Rows are points. Before rounding, the points of a table are all equally far from one centre. They may lie mostly on one side of it. Write the centre, to within rounding.

Points (8 x 3)
[[ 13  23 -60]
 [ 37  36 -37]
 [ 40  37 -26]
 [ 13  41   3]
 [  7  36 -50]
 [ 41   2 -53]
 [ 14  38   6]
 [ 37  39 -17]]
Centre: [ 12   4 -21]

Points (11 x 6)
[[ 10 -26  -8  24   4  27]
 [ 10 -11  34 -10  28  39]
 [-19 -16  50  -8 -14  10]
 [ 31  -1  18  -3  21  27]
 [ 20 -47  43  23  39  24]
 [-17 -12  -1  27  -5  60]
 [ 10 -46  46   3  17  30]
 [-12 -46   4  50 -10  29]
 [  8   1  11  -4  14  11]
 [-17 -22  11   8   0  53]
 [ -5 -18  -1   8   8  36]]
Centre: [ 3  0 47 47  4 28]

Points (15 x 9)
[[ 29 -27   4 -14  28  -2 -13  -6 -20]
 [ 30 -50 -23   0   5  -2 -33 -12 -18]
 [ 19 -23  -1 -10  32  -5 -35  -2 -25]
 [ -6 -38 -41   9   3  20 -44  -7  -5]
 [ 19 -38 -21   8 -21  13  -9 -24 -13]
 [ 50 -38  -8  -8 -21  -2 -20 -15  -3]
 [ 38 -43  -7  11  16   7 -27 -18  -3]
 [ 15 -51  -5 -35 -25  11 -30 -19   5]
 [ 30 -53   2 -25 -25  10 -21   4  -6]
 [ 22 -48   4 -11 -18  -6 -40  -1 -22]
 [ 28 -25  -5  -9  13   9 -32 -25 -27]
 [ -7 -60 -23   9   4   1 -38   2   0]
 [ 21 -36  -8   8 -22   9  -2 -18 -16]
 [ 52 -28   1   3 -24   0 -29 -17   7]
 [  8 -28 -11   1  10   6   3 -32 -10]]
Centre: [ 10 -16 -10  -9  -4   4 -27   3  12]

Points (19 x 12)
[[ 12   5 -13  33 -11  18   9  13 -13 -23   6  42]
 [ 10  -8  -5  27  -7   3  12  -6 -13  -5 -11  42]
 [  8  12 -23  35 -17  13  -2   1  -6 -10  -2  51]
 [ 13  -3  -3  33 -12  10   7  15 -19 -12   6  46]
 [ -3   0  -9  34 -16   4   8  -4  -6 -16   2  54]
 [ 20   3  -3  24 -11  16   2  -2 -20   7  -9  30]
 [ -1   0  -9  14 -16  11   8  -3  -4 -32   6  51]
 [  6  -9  13  26   2   3  -4  -2 -10  -4  -7  47]
 [  6   0  -3  16  -1  28  14   7 -10  -5  -5  38]
 [ 18  -5  -4  29 -12  17   2  -1 -19  -4 -12  23]
 [ 13   7   0  17  -1   8   2   4 -11 -15 -18  41]
 [  8  -1 -25  23   3   8  11  -2 -12  -4 -22  33]
 [  9  -4 -35  35 -11   5  -1   7 -29  10   3  37]
 [  3   1 -10  18 -11  18  -8   4 -15  -8  -2  60]
 [ -3  -8   1  25   4  14   9  17   4   3   5  52]
 [ 18   6   1  30 -16   4  -1  16 -16 -12  -7  34]
 [  5  10   5  15  11   4  -4 -15 -12  -2  -8  47]
 [  4  -2  -8  14 -20   7   3   8 -10 -13 -21  38]
 [ 11   6 -12  19 -22  18  -3   6  -3 -13 -18  34]]
Centre: [ -3   1 -17  14  -2   0 -11   3  -3  -5  15  22]

Points (25 x 18)
[[ 26  13  -3   1 -10  -9  -7  25   4 -38   0 -23   1 -36 -14   0 -37   4]
 [ 35   5   1  18  -8  -5  10  21   0 -33   1  -5  -8 -44  10  19 -32  -1]
 [ 37  24   3  18  20   8   9   2 -26 -22   6 -44   5 -42   2  20 -27   9]
 [ 10  35 -13  28 -10  -4   0  11   5 -37  10   6  23 -30   4  11 -26  -7]
 [ 38   1   9 -13  15 -14  -7   8   9   0  25  -5   2 -31 -18  25 -29 -18]
 [ 32 -25  -1  -1  -1 -25   0  26 -16 -14  19 -29   3 -23 -11  20  -9   7]
 [ 33 -14  -3  -1  -9  10  15  26  13 -17  13 -27 -12 -13   4  18 -18  -4]
 [ 26  10   3  -5  15 -30  12  17   7 -14  16 -27 -12 -30  -1   3  -2  -7]
 [ 37  11  -6  29  10   2  17  17  -8   6  11 -26  12 -48  13   5 -35 -14]
 [ 24   3 -11  13  19  -4 -11  27 -12 -17  -1  -7 -13 -34 -11  36 -19  -7]
 [ 28  -8 -12  14  13   5  17  22   0 -42   2 -25   7 -23 -18  -2 -41   4]
 [ 12   1  -5  12  -1 -26   3  24  12  -3  -4 -15 -11 -38 -10  17 -26  -6]
 [ 13   3   1   6 -21   2  13  24   7 -28 -17 -24  -3 -20 -12  10 -32   7]
 [ 20  13   4  16  -8 -32  31   3  -2  -6  12 -13  -2 -25 -10  26 -38   2]
 [ 35   6 -15  -1  18 -12  16  11  -6  -7  11  11   9 -37  -9  -8 -35  -3]
 [ 16   2   9  12 -22 -11   7  -9  -3 -12   6   2  -9 -28  24  29  -8  -3]
 [ 36   2  21  27  -5 -18   7  16  12 -25  -9 -14  -2 -24   5   2  -5 -27]
 [ 13  10  37   7 -11 -25  11   1   3 -27  37 -23 -12 -25  -2  29 -17   3]
 [ 22   4   1   0  13   3   3  21  -9   1   2   1  -2 -49 -28  14 -39  13]
 [ 10  -4 -15  33  15 -38  10  19  -7  -1  21 -24  18 -30  -4  12 -38  14]
 [  9   3  13  21 -13 -16  22  24  19 -19  32 -17  23 -24  10 -17 -23 -22]
 [ 26  19  -7   8  -4  -9   8  17 -14 -33   9 -20   2 -44  10  36 -26   1]
 [ 38  -5  -8   5  20  26  -3  24 -16  -6  20 -19   5 -39 -14  24 -14  -6]
 [ 16  -5  -4  29  -9  -8  12  33  11 -31  14  12  -6 -25   0  -2 -14  -3]
 [ 32  -4  10  21   1   4  -5  11   5 -21   3  -8  15 -60 -17  19 -21 -11]]
Centre: [ 11   6  22  15  13   1  -2  12 -10 -11  13 -12  17 -10   3   7 -23   3]

Points (31 x 24)
[[ 20 -60 -16   8  15 -29  16   6  25   2   7  15  16 -11 -13 -18 -11  19
   -7   9  -7  -5  -7 -12]
 [  3 -52   5  14  39  -4   3  21  17  14   1  28  21  -6   7 -21  -8   9
   -7  -6 -15  -8  15 -21]
 [ 21 -49  -7  -5  45 -19  30  31   7  10   2  -1  24  -3  -5 -17  -4  -5
    6   4   1 -21   2 -10]
 [ 11 -38  -9   5  33 -20  15   5  -1  -1  13  26  18  -6  -2 -39  19  -5
    8   8  -7 -15   0 -24]
 [ 19 -36 -14  20  27 -13  33  -1  33  17   7  16   2 -20  -8 -20  10  13
   -9   5  -4  -5  10 -12]
 [ 23 -40 -15  -1  22 -23   0   8  -9  15  -2  21  15 -35   3 -20   2  19
   -7  17   9  -1  -3   1]
 [ 14 -51 -13   7  31 -25  15  22   6   7   8  35   8  -2 -18 -13  -7  -7
    8  -3  -2   3  -2 -24]
 [ 11 -36 -25   3  24 -24  19  19  16   7  -3  16   2 -24  -9 -28   0   9
  -25   3 -12 -10 -10  -3]
 [  7 -47 -14  -3  34 -29  -3  27   8   3  -1  23   8  10 -17 -23   3   1
   -2  14  -2 -17   7 -18]
 [ -5 -36  -4  -4  18 -22  14  15  13 -12   1  39   8 -18 -10  -9   0  17
   11 -13  -7  -8 -18 -16]
 [ -8 -36 -14  23  27 -27   8   8   8  -6  16  11  13 -16 -29 -31   0   8
    0  11 -13   2   8  -1]
 [ -2 -13 -26 -21  31 -25  27  -2  -3  13   6  21  11 -17  -5 -20  -2  -5
  -13  12  -8 -24   0  -1]
 [ -5 -41 -21  20  27 -20  18  16   7   7   6  27  -8 -15 -17  -5 -10  18
   -8  17  -6   4  -5   2]
 [ 14 -49 -23   5  26 -20  28  16  21  -1  18  33  18   4  -9 -27  -2  -8
    6   0   5   3 -12 -10]
 [  1 -36  -7 -14  15 -30  16 -12  -3 -11 -18   8  -5 -23 -13 -17  -1  -3
    0  23  -3  -5   6 -12]
 [ 27 -34 -12  10  40 -20   5  19  29  -6  -3  -5  14 -23 -19 -16  12  13
    7   8  -4  -3  14  -8]
 [ 24 -29 -18  16  18 -16   5  -2  -3  -8   7  33   1 -17  -2 -28   8  -7
  -16   1  -1 -18  22 -15]
 [ 16 -41  -9  -6  37 -19  30  19 -10   2 -18  17   9 -17   5  -4   1  -4
  -21   1   8   0  20 -17]
 [-10 -19 -26  15  27 -20   9  20   5  15  -2  37  18  -8   4 -24  13  16
  -10   4 -10  13  11 -13]
 [  2 -34 -13   6  36 -23   8  25  -5 -22  -1  15  18 -26 -17 -30 -10   2
    0  11 -12  -2   1   2]
 [  1 -15 -23  -9  46 -10  22  20 -12  -6 -12  23   4  -7  -6  -6  -3   3
  -10  -3   7 -17  19   2]
 [ -3 -41 -29 -12  15 -23  19  11  -2 -20  14  17  15 -12   2  11  10  -8
   -5  -3 -10 -13   9  -6]
 [ 21 -42  -6 -11  13 -18  -6  31  26  -3  11   8   7  -5  -4 -16 -16   0
  -11   6 -27  -1  13 -27]
 [ -3 -38 -18  -5  36 -11  -3  28   3  -4  -1   4  22  -8 -10 -14  -5 -22
  -11  -8 -27 -15  11  -6]
 [  7 -44 -18  -4  25 -25   9  14  -5 -10   7  -4 -10 -10   7  -9  -3  -1
    1  24   1  -4  16 -21]
 [ 31 -36  -9  16  46 -24  18  -6  -4   2  23  26  17  -2 -12 -16   1   7
   -4   1  -3  -5  10  -5]
 [ 25 -39 -10  -2  11 -44  22   6   6  -4   8  26  13  -9 -16 -23  -4   3
  -14   0 -15  -8   7 -16]
 [ 12 -45  -2   0  27  -3  21   7  -1  -2 -27  35  17   8   5 -21   3  -9
  -13 -12   7 -22  -7  13]
 [ 13 -34 -43  10  29 -14  -4  15   8   3   1  11   2   5 -26 -18  -6   1
    0  12  -2  10  -2  -1]
 [  7 -44 -21   1  19 -11  18  13  26  14  -4  13  20 -16  -2 -36  -9  15
  -12   4  -7 -18  17 -10]
 [ 11 -35  20   7  18 -29  39  17   1   9   4  26  16 -10 -15 -22  -1   3
  -29   5  -1 -15  16 -28]]
Centre: [  8 -11   6   8  11  -6   8   8  13   1   1   9  25   0  -1  -1  -6  -6
  -8  12   6  -2  -3  -6]

Points (28 x 24)
[[ 15  -1 -14  21 -51  16  25  16 -21  -6 -40  -6  37  -4 -11 -34   5 -29
   12 -19 -29 -15  17  21]
 [ 32  24  -3  19 -24  -3  -1  31 -30   0 -38  12  10  -2   5 -24  19 -12
   20 -54 -43 -28  -6   6]
 [ 42  24 -16   5 -44  -2   5  24   7  -5 -27  -9  19  -4  -6 -39  12   7
  -16 -35 -27 -29 -10  24]
 [ 15  14  18  31 -38   4  -2   9   1  -4 -27 -10   2   1 -16 -25  18  17
   12 -59 -18  -7 -11  44]
 [ 41  16   1  34 -14   0  12  14 -18  -7 -45  -1  24  -4 -25 -32  10  28
  -19 -24 -27  -7  -7  41]
 [ 40   9   0  30 -13  17  16  25 -21 -42 -23  25  -4  -9   5 -29   5 -20
   12 -48 -41 -17  14  11]
 [ 22  20 -22  18 -27  -1  21  15  10 -31 -38  -6  13  -1  -7 -33  -9 -24
   14 -39 -11 -17 -22  23]
 [ 18  19 -16  19 -25  -3  -6  40 -17 -26 -34 -13  23 -18 -17 -17   8   8
   22 -42 -28 -22 -14  23]
 [ 38   6   5  27 -17   6 -22  24   1 -21   4  -8   5   2  -6  -7 -19 -15
    8 -27 -28 -42   7  52]
 [ 17  16   0  -3 -36 -13   1  34 -11 -32 -36 -13  15  -1 -30 -19   7 -13
    4 -44 -21 -17   2  22]
 [ 19  27  -6  12 -28  25   1  30 -21 -20  -7  -5  11 -24 -30 -36  30 -24
   -1  -5 -17 -24  13  14]
 [ 27  38   1  24  -3  -8   9  23 -16 -30 -33 -15  21 -25 -14 -38 -13 -26
   -5 -31 -12 -12  -6  30]
 [ 26  13 -13  47 -19   1  13  36   1 -22 -43  -3  23  -4  -2 -10 -15  18
   18 -31 -28 -19 -22  30]
 [ 42  -1   9   5 -45  36 -12  38  -4 -12 -42  -4  22 -28   0 -10  23   0
   11 -43 -16  -1  -8  33]
 [ 25  10  10  -3 -23  -5 -14  39  -9 -36 -38 -17  10   0 -17 -11 -21 -26
   14 -26 -36  -9   5  26]
 [ 36   3 -23  11 -39  10  25  12 -19 -27 -37   7 -16 -19 -19 -39  -6   0
    8 -27 -17 -26  -9  -3]
 [ 29   9 -21  31 -38  23  13  39  -4 -20 -41  26  -1 -11  -9 -20   7 -16
   14 -22 -16 -34  14  27]
 [ 32   1  -2  28   4   2  12  37 -21 -25 -18 -18  12  -3 -35   3  -9  -9
    4 -34 -23 -27   1  28]
 [ 37  21  10  13 -21   9  21  19 -23 -22 -26  -5 -11  -4 -18 -31  16  -3
   26 -45 -39 -16 -33  17]
 [  9  19  -2  29  -9  27   0   8  -1 -26 -38 -10   8   8 -22  -7  10   3
  -13 -49   2 -22  -3  38]
 [ 29   7 -14  16 -16  13 -13  46 -25 -20 -21  -1  24   4  -8 -39  26 -38
   15 -30 -22 -18  -4  19]
 [ 23   4   3  27 -25  -6   9  22  25  -9 -24  -6   3 -11 -18 -25  34  -1
   29 -30  -6 -10 -19  18]
 [  4  25  -5  -2  -9   7  15  33   4  -7 -31  -3  15 -24 -19  -4  -2 -11
   22 -42 -23 -36  -2  20]
 [ 24  19 -10  -3  -5   3  10  11 -25 -17 -44  15  19   9  -7 -14   9 -16
   43 -21 -26 -24 -16  30]
 [ 20   8 -12  27 -38   4  -8  26 -12 -35 -33 -26  23  -4  -1 -17  17 -15
    9 -18 -41 -25   6   3]
 [ 60   0 -11  21 -23  21  13  20 -32 -29  -9   7  -8   3   4  10 -13  11
   -1 -31 -32 -30  -1  20]
 [ -5  20   6  33 -13  -6  28  21 -24 -20 -26  -4  37 -22 -17  -7   2 -15
   11 -40 -28 -13   1  35]
 [ 44   4   8   7 -39  11 -22   4  -6   0 -25  -4  -2 -24 -22  -6   8   2
   35 -45 -30   6   1  14]]
Centre: [ 22   2  20  16 -22  16  -1  13 -14  -8 -15  14  18  -6  -2 -20  -7  -3
   0 -16 -13 -13 -11  10]

Points (31 x 24)
[[ -5  13 -30  10 -23 -14  45  -2  -7  -5 -24   8  -2 -48  -5 -30  28  19
  -34 -14 -18 -19  -2  15]
 [-35  41 -11   4 -15 -18  12  -4 -18   9 -15   7  13 -12  -8 -37  26  13
  -47 -23 -18 -10  19  16]
 [-31  42 -30  -4  -2   0  28   8   8  -6 -30  14   3 -23  -6 -12   6  35
  -39 -30  -9  -6  22  31]
 [-28  41 -22 -15   1 -10   8  10 -32  -2  -6   4  17 -51  18 -28  19  22
  -40 -17 -17 -31  25  24]
 [-22  44 -26  11  -3   3  48  -4  20  -1  -5  18  26 -23   9 -56  22  15
  -55  -6 -21 -12  21  24]
 [-30  60 -30 -11 -16   8  16  -1 -10   1 -10  30  -9 -38  12 -27  21   2
  -21 -41   3   4  27  18]
 [ -4  28   2  -2 -20  -9  20 -23  -7 -17 -21  12  -7 -42  11 -21  24  29
  -50 -39 -11   7  29   3]
 [-29  41 -25 -12 -16 -33  40 -19  -5 -17  -2  24  -5 -46  -9 -13  35   1
  -36 -26  -7 -23  18  14]
 [-21  19 -27 -24 -12   5   2 -18   1 -14 -19  18   0 -32  19 -40  15  26
  -34 -21 -18 -17  14  31]
 [-22  44 -18 -28   7   0  17 -23  -1   5 -16   7 -16 -20   0 -25  24  22
  -46 -19  -1 -16  27  32]
 [-30  33 -22  -9 -11   2   5 -20  -8   6 -25  25   3 -45  16 -21  20  13
  -53 -41 -17 -15  14   9]
 [ -4  49 -38 -10   2 -21  32 -30  14   0 -13  37   7 -40   8 -28  10   7
  -35 -13 -32 -17  29   4]
 [-31  36 -12  27 -27   7  10  -2 -22  -3   2  19  15 -55  -6  -6  17  16
  -45 -49   3 -11   2  12]
 [-15  32 -17  -3  -4  -4  25   8  49 -31 -29  33   8 -41  -1 -34  36 -15
  -27 -30  -9  -9  30   3]
 [  8  28 -18 -25 -21  15   6   9 -19  19 -33  21   0 -25   1 -11  10  18
  -33 -18 -23  -1  21  17]
 [-58  36  -2 -21 -16  -8  33   7   7 -15  -8  15   0 -32  18 -29  20   7
  -39   6   1  13  21  22]
 [-16  28  -6   1  -7   6  11   7  -8  -6 -38  27 -22 -44   8 -27  -3  -7
  -33 -13 -19 -14   6  -1]
 [-23  29 -15  -7  -4  16  32 -27  -6  -4 -28  17 -16 -32  17 -36  26  18
  -39  -3 -25 -22  28   1]
 [-23  37 -17  -1 -21   4  17  -7  13   4 -29  39  16 -37  -1 -24  15  13
  -35 -27 -19 -27  20  19]
 [-17  38 -10   1 -12  15   2  -3  10  -1 -42   0  -8 -30   3 -31   7  18
  -25 -24   2 -17   6   6]
 [-32  29 -16 -21  -6   4  44   7   6   7 -10  24   5 -54   7 -18  -2   2
  -59 -26 -22  18  30   6]
 [-16  28 -21 -17 -20  -6  13 -12   8 -15 -31  10   5 -57   4 -17  28  -9
  -40 -36 -28 -10  22   8]
 [ -7  27   2  -9 -35  -4  26   4  12  12  -9  11  28 -25   1 -43   5 -13
  -10 -38 -10 -25   2  16]
 [-10  44 -14   9   2  -1   5  -4 -18  -3 -30  35  25 -40   9 -30  40  23
  -43 -27  -5 -16  38   6]
 [ -6  49 -24 -18   2 -16  15 -15   1  12 -25  19   5 -28  13 -46  23   2
  -45 -19 -15  -9  -6   8]
 [ -1  34 -28 -14 -15  -4   5  -2 -15 -23 -27  13  -1 -28  -4 -27  28  15
  -37 -23  11  -4  38  34]
 [-23  32 -33  18  -6  -8  34   1 -19  25 -20  26  22 -49  19 -22   7  16
  -60 -22  -3 -20  28   4]
 [ -9  20 -13   3 -20 -26  19 -10   6  12 -21   4   0 -33   0 -34  19  19
  -29  -5  15 -10  58  19]
 [-23  32 -25   5 -34   7  -9  -5  12 -12 -30  19  -6 -43   2 -24  29   5
  -34 -22   4  -2  29  22]
 [  3  52 -20  -3 -46  -2  36   2  -4 -24  -1  37  15  -4  -2 -20   7  10
  -32 -30   4 -17  24  19]
 [-12  45 -19 -17 -25 -13  24   1 -21 -14  -5  27 -11 -40 -12 -19  17  16
  -37 -26   4 -27  31   3]]
Centre: [ -2  10 -18   9  13   6  18   6  10  -5  26   8  13 -13  23   8  26  -6
 -25  -9   2  -6  18  -2]

Points (31 x 24)
[[ 38   3   4  13  -3 -31 -30 -48 -18  30 -25   6  13   8 -31 -17  -5 -13
   23 -21  23  -8 -17  13]
 [ 22  30   0  22 -26 -49 -40 -10 -31 -23  -4  41  17  20  -9  -5 -13   9
    2 -15  13  11 -26 -22]
 [  1  17  16  -6 -24   1 -26 -39 -28   1 -13  14  -1  34  -6  -5 -11   0
    8 -14  52  -1 -27  -6]
 [ 33  28   6  27   6  -2 -37 -43  -3 -18 -17   7   8  13 -12   1 -21  -1
   19 -25  34 -25 -45  -9]
 [ 18   2   9  14   2 -48 -23 -42 -29  -5  10  17  -8  -7 -10  16  15   2
   15  10  40  -2 -22   1]
 [  8 -23   2  12 -11 -22 -21 -18 -33   1 -12  51  20  -6 -26 -18 -15  12
   19 -12  32 -24   1  -8]
 [ 20 -17  23  18   3 -22 -15 -43  -8  16   0  -4  32  21 -20  -1  -5  -6
   36 -24  38 -21 -22 -15]
 [ 19  34   2  11 -26 -24 -40 -33 -20 -26   6  -4   6  34 -15 -37   8   8
    3  -3  46  -2 -20   1]
 [ 24   1  21  -2 -21   3 -16 -24 -28  15  -4   7  14  16 -34  -6  23  13
  -21  -5  36  10  -9 -25]
 [ 18  14  13  26   0 -47 -37 -30 -27  -3  -2   7   2  31 -38 -25  -3 -26
   30   2  19  -6 -28 -17]
 [ -1  34  15  33  12 -10 -21 -23 -25   5  -9  40  19 -10 -15   5 -13  14
    1 -14  37  18 -40  11]
 [ -1  25  14  16 -21 -31 -21 -36  -5  14  -2   2  -1  13 -33  -5  17   6
   36 -21  15  -2 -30 -23]
 [ 37  14   7   2 -18 -26  -6 -26 -13   4  -7   1 -27   2 -47   5   5  -4
   -5 -17  30 -21 -19  -2]
 [ 28  20 -19  13  16 -25 -35 -34 -19 -11  -8  14  13   4 -28   5  19  -4
    0 -15  34  18   3 -15]
 [ 13  24   5  15 -12 -38  -7 -21 -32   4   3  -3 -12  33 -35   0   4 -28
   -6 -15  21 -10 -46  -4]
 [ 30  -8  -6  14 -13 -46  -6 -40 -24   2  -1  23  18  10 -24  -9  18   0
    9  -4  25 -19 -49  -5]
 [ 10   3  10  27 -24 -33 -30 -25 -28 -16 -12  30  29  12 -37 -28  28  -3
   29 -25  24  -1 -37  -7]
 [ 20  26  13  11  11 -60 -18 -29 -17   9  -4  16  16  10 -16 -13 -31  13
  -14  -1  18 -23 -11  11]
 [ 12  24  12  35  -7 -29   3 -38 -24  12   4  28  17  16 -24  -8  -2  11
   16   2  45  -1 -20 -10]
 [ 15  22  18   2 -15 -17 -15 -18 -41  15  37   5   1   9 -48   2  20  10
    9 -19  41  -4 -27   5]
 [ -3  20   2  24 -16 -25 -30 -50 -25 -13   2  20 -14   7 -23   3  -8  -1
   10 -16  42 -21 -26  17]
 [ 22   5  32  25  22 -18 -14 -47 -18   3  -7  16  21   0 -41 -10 -33  -3
   -5 -26   1 -21 -31 -10]
 [  2  19  30  10 -21 -35 -47 -15 -12   6   8  50   0   7 -25 -21  18 -11
   -2  -7  25   4 -23  -8]
 [ 15  25   9  -4  -7 -38 -17 -34 -28   3 -10  32   7  16 -34  -3  -3 -15
    4 -12  31 -22 -36  -8]
 [ 16  28  35  10  -1 -26 -34  -7 -11   6  29   8  27  12 -55  -9  -8  -1
   26 -28  29   6 -36 -19]
 [ 28   3  28  35 -18 -34 -22 -29 -16  15  16  16   9  26 -39 -19  -5 -35
   13  -5  21  -9 -49  17]
 [ 32  18   2  18  -9 -36  -3 -56   2  -3  -4 -15   2  14 -39  -2   5  17
    7 -10  16  -4 -10   7]
 [ 12  14   9  20   0   5 -12 -39 -28  15  -8  16   3  24 -24   4  -6 -11
   46   1  11  30 -30 -10]
 [ 36   8   5   3 -22 -20   0 -47 -19  -9  14  24  -4   7 -42  14   1   0
   10 -21  27 -11 -36  -5]
 [ 28  -4  39 -10  -9 -38 -28 -32 -29  15 -13  23  21   4 -22 -14  -8  11
    5   3  30 -31  -8   1]
 [  5   2  -2   7  -1 -39  -6 -25 -24  -4  -9  22  12  16 -25   4  -1  -3
    1 -40  13 -11 -14 -42]]
Centre: [ 20   0  13  16  -3 -10 -24  -3 -16  -9   7   4  10   9 -11 -10  -5   4
   8 -14   6   0 -19  10]
